Each row is a point. Each copy is the shape, with its points in the same order, stretched, turned, moved and blurred by noise. Say if it was mirrored as well.

Shape, 6 rows:
[[  2   7]
 [-50  39]
 [ -9  13]
 [  7  33]
 [ -6  36]
 [ 34 -15]]
Copy 1, 6 rows:
[[  3  10]
 [ 50  48]
 [ 11  16]
 [ 21  -6]
 [ 28   9]
 [-32 -15]]
Copy 1 is: only turned
Copy 2 (6 x 2):
[[ -4  10]
 [-51  60]
 [-13  18]
 [  8  41]
 [ -7  50]
 [ 20 -25]]
Copy 2 is: only turned
Copy 3:
[[ 15   4]
 [ 57 -54]
 [ 24  -7]
 [ 46  12]
 [ 50  -3]
 [-12  41]]
Copy 3 is: mirrored

Shape, 7 rows:
[[ 16   2  12 -10]
 [-35  17 -45   3]
 [-32  23 -13  11]
 [ -8 -25   8   7]
 [ 10   6  18 -11]
 [ -1  -9  14  11]
 [ 30 -13  21  18]]
Copy 1 (7 x 4):
[[ 11  -4 -11 -21]
 [-35   6  24  28]
 [-14   3  32   8]
 [ 21 -20  -3   4]
 [  8  -8  -5 -20]
 [ 19  -7   1  -8]
 [ 36   5 -18 -20]]
Copy 1 is: only turned
Copy 2:
[[ 27  19   0   1]
 [-60  -1 -23  -5]
 [-26 -15 -25  -9]
 [ -1 -10  24  17]
 [ 29   7   4  -4]
 [ 12  -8   7  15]
 [ 24   6   2  38]]
Copy 2 is: mirrored

Shape, 12 rows:
[[ 14   3  12 -15  -6  33]
 [-17  -3 -36  16  31   6]
 [-21  25   6  -2  -5 -15]
 [ -3   3   5   2   3  10]
 [  8   7  -8 -12  -7 -14]
 [  4  16 -16  28   8 -11]
 [ 14   1   0  -6  -2 -17]
 [ 15  21  10 -15  10  38]
 [ 17  -6  12 -17  -9  -2]
 [  5   4  10  23  -6 -13]
 [ 15  -7   6 -10  46  -4]
 [-11  -8 -43  30  32  -3]]
Copy 1 (12 x 6):
[[ -6 -11   0 -12 -19  22]
 [ 40  -3  -1  22  16  -4]
 [ -9  -2  -9   8  33  11]
 [  2 -11   1   4  -1   7]
 [ -5  20  -1   7   9  15]
 [  2  -2   0  41  11   5]
 [ -7  15   9  13   1   8]
 [ -2 -19   1  -4 -11  39]
 [-15  13  10  -5 -10  11]
 [-17  -4   6  24   3  -6]
 [ 11   5  45   9   0  16]
 [ 42  -2   1  37  11 -10]]
Copy 1 is: only turned
Copy 2, 12 rows:
[[-25 -11  25  -1 -22 -18]
 [ 35 -25  -1  10  21  27]
 [-23  17 -13  19  23  18]
 [ -4  -6   1  10   4  -2]
 [-11  22  -9  -1  -4   7]
 [ 35  16  -7  22  11   5]
 [ -3  25 -13  -3   0  -2]
 [-27   1  44  -2 -15 -10]
 [-21  13  -4  -7 -12 -12]
 [ 17  14 -15  20   9 -14]
 [  3  13  11 -25  24   0]
 [ 59 -23  -7  13  21  27]]
Copy 2 is: only turned
Copy 3:
[[-14  38 -23  -1  23 -15]
 [ 18 -48 -36 -12  -5   3]
 [ 11 -12  18  -1  10  28]
 [  0   3 -10   5   7   2]
 [  6  -3   5 -18   8 -17]
 [ 42 -21 -13 -12 -12   7]
 [ 15  -4   4  -9   2 -22]
 [  2  35 -25  -2  39 -11]
 [ -6  18   2  -2  10 -27]
 [ 27  -1   3   7 -16   4]
 [ 21 -27 -12  17  22 -47]
 [ 32 -60 -41 -14 -21  -2]]
Copy 3 is: mirrored

Shape:
[[ 30 -37   0 -23 -12  -7  -3  15 -12]
 [-47   8  13  20 -13 -28 -11 -30  -3]
 [ 10 -18 -23 -15  -8   3 -11  -5 -16]
 [ -4 -42   0 -16  20   6  21   6 -12]
 [ 15   7 -11  32 -15 -44 -16  22  41]
 [ -3   1  27   4  17   1  -6 -30 -22]
 [-23 -18  17   9   0 -18 -23 -36   8]
 [ 22  -6 -20 -18   2  22 -14   9  11]
 [  7  15 -10 -13   6 -18 -17   4 -24]
 [ 24 -11 -41  37  -1 -53   9  -2  32]
 [  4 -22  14 -32  14   7   9  26  -8]
 [  8   3 -26  -9 -21  12 -18  12 -11]
 [-15   7   7  47 -17 -14 -12 -10  -3]
 [ 29 -25  -1  -7   1  -9  18  -4 -11]
 [ -3   7  -7  32 -32 -52  27 -24  51]]
Copy 1 (15 x 9):
[[-10   6 -36  15 -20 -11  -5   4  37]
 [  7   9  37  -3  -3 -11  22  19 -26]
 [ -1 -20 -10  10 -25 -19 -10 -11  14]
 [  1  -6 -25  -8   5 -31 -24  22 -10]
 [ 44  50 -22  26   9  15  28  -9  25]
 [-32   1  11 -28  -9   4 -12   4 -30]
 [-11  20  18  -3 -15 -25  28   0 -24]
 [ -7 -29 -23  17   7 -13  -3 -29  16]
 [-15   4  18  12  -4  -3 -33  -6  15]
 [ 60  50 -32  36 -32   6   8  -4   6]
 [-24 -11 -23   1  28 -20 -24  18  15]
 [  6 -27  -8  15  -9  -7  -1 -15  31]
 [ 25  24   8 -33  -8  13  29   2 -13]
 [ -5   9 -42   0 -24   7 -18   7  12]
 [ 49  28 -28  42 -23  31  38  19  -3]]
Copy 1 is: only turned
Copy 2, 15 rows:
[[ -7  37  12 -11   2  -3  -1   7  15]
 [-10 -29 -20  22 -27  -8  -8 -30  23]
 [-10  17   2 -16 -16 -18  -5  -8  -6]
 [  3  24  12   5 -12 -28 -13  23  -9]
 [-28 -16  18 -12 -17  48  15   5  41]
 [ 22  11  -4  14 -14  -1 -35 -18   6]
 [ -9   3 -16  11 -37  -3 -21 -18  29]
 [  8  25   6 -34 -16   1   5  14 -10]
 [ -1   6  22  -5 -13   4   7 -20  -1]
 [-52 -14  12  -5 -25  45  -7   8  17]
 [ 22  32  18  -2  -1 -14  12  19  -1]
 [ -1   2   1 -33  -3  -9   6  -3  -8]
 [  0 -35  -9   0  -4  12 -24 -16  25]
 [ -8  29   3   4   1   4 -17   3  -3]
 [-40 -14 -31  25 -14  42  14  -6  27]]
Copy 2 is: mirrored
